Rows are points. The window is the flat piece filled in between its corners: a triangle in 3 columns, a solid with four corners in 4, and so on. A path goes straight from each point to the next, and from the last back to the first. After which points does the path pass through the window?
(in the rows, 128 means zero)

Window (3 x 3):
[[122 102 110]
 [219 107 134]
 [ 36 148 149]]
Path:
(1): [ 60 105 187]
(2): [ 75 143 114]
(3): [132 119  93]
(4): [108  95 131]
(5): [193  68 136]
(6): [230 187 126]
(7): [115 146  78]
(8): [118  91 134]
(9): [ 79 123 162]
(10): [ 79 153 122]
(11): [184 133 119]
(12): [152  59 134]
Through the window after points: 1, 3, 5, 7, 9, 11

Window, 4 rows:
[[183 165 151 155]
 [176 105 155 115]
 [ 43 100  93 103]
 [174 174 200 136]]
Path:
(1): [118 175 136  98]
(2): [131 120 152 171]
(3): [107 114 140 190]
(4): [197 189 157  84]
(5): [199 214 171  87]
(6): [157 153 192 146]
(7): [162 111 197 187]
(8): [206 148 175 116]
(9): [112 122 116  95]
(10): [ 95 108 150 124]
(11): [155 116 200 167]
(12): [175 164 158  99]
Through the window after points: 3, 5, 11

Window, 6 rows:
[[196 106  67 209 127 172]
 [ 88  91 157 150 132  56]
 [ 97  75 119  62 105 157]
 [140  86 124  96 158 123]
 [ 66 182 148 102 130 128]
 [ 90 154 156 102 103  38]]
Path:
(1): [ 56 107  83  71 163  81]
(2): [103 126 199 126  96  87]
(3): [ 96 124 172  78  96  83]
(4): [ 41 119 113  68 139  65]
(5): [ 20 185  76 113 173 153]
(6): [130 127 200 101  89  94]
(7): [118 131 153 111 114 148]
(8): [ 87 134  99 118 132 117]
Through the window after points: 5, 7

Window, 8 rows:
[[102  99  71 145 161  38  65  74]
 [108 176 103 120 124 165  86 106]
 [ 80 133  94 176 179  29  88 139]
 [144  80 135 103  97 158 116 150]
 [192 206  88 101 143 202 177 103]
 [ 59 111 160  98 136   7 142  78]
 [101  89 121 157  94 155 148 101]
 [136 134  92  96  40 160 166 137]]
Path:
(1): [151 152 131 120  91 170 136 126]
(2): [ 73 126  63  92 155 123 171 116]
(3): [109 112  42  94 163 145 139  86]
(4): [143 159 167 140  52 106 109 110]
(5): [124 175 174 170  84 104  85  65]
(6): [ 88  75  71 105 183 104 142 141]
(7): [ 50 139  71 105 167 114 132 168]
(8): [183 168 148 142  73 173  67  50]
(9): [181 146 162 157 120 110  78  76]
(10): [ 77 119  86  98 131  92 142 149]
(11): [115  68  98  95 120 166 162 134]
(12): [172 135 179 136  73 114  44 149]
Through the window after points: 7, 11

Window, 8 rows:
[[159  45  83 124  79 152 119  39]
 [158  76 176 117 142 107  49  51]
 [ 58 232 110 176 133 148 125  91]
 [138 174 185  35 145 134 150 132]
 [119 111 107 156 151  71 128 121]
 [204 103 131 140 125  81  44 130]
 [186 164 150 200 129 146 211 190]
 [ 76  93 144  42 146 191 161 162]]
Path:
(1): [141 175 159  93 234 150 129 101]
(2): [157 144  98 118 167 127 140 124]
(3): [134 126 154 122  96 118 107 140]
(4): [105  54 146 168  79  81  95 103]
(5): [170 148  81 126 170 158 109  86]
(6): [126 156 129  95 193 147 111 114]
(7): [115 100 146 113  93 108  90  94]
(8): [ 81 170 151 176  87 111 139 121]
(9): [108 220  92 155 177 174 129  95]
(10): [203 183 129  77 216 156 131 132]
(11): [ 89 124 186 192  73  94 159 164]
(12): [ 61 182 122 145  77 146 162 116]
Through the window after points: 8

Window:
[[175 154 142 177  93  95 111 135 106]
 [124 137 143 183 126 103 119 132 155]
 [150  99 163  73 128 137 106  61 141]
 [141  83  85 125  96 121  95 153 113]
 [ 99 120 140 169 110 130  72 154  75]
 [170 141 102 123 133 142  88  97 121]
 [168 137 129 113 158 249 110 146  68]
 [160 136 127 124 194 149 144 122 105]
 [108 144 171 104 146  94 105 135 158]]
Path:
(1): [121 135 140 132  75 146 137  91 118]
(2): [180 132 143 121 165 110  94 131 136]
(3): [140 126 132 153 135 134  84 149 112]
(4): [126 154 135 127 115 126 141 131 113]
(5): [114 127 121 117 113 123 126 129 103]
(6): [155 109 145 141 142 136  99 146 128]
(7): [144 119 145 163 142 113  95 145 126]
(8): [126 146 127 151 118 129 116 136 124]
(9): [122 136 135 132 121 144 118 102  97]
(10): [165 141 154 142 133 122  97 132 130]
(11): [174 116 131 127 134 129  81 126 117]
(12): [127 167 111 118 111 144 147 105  96]
Through the window after points: none
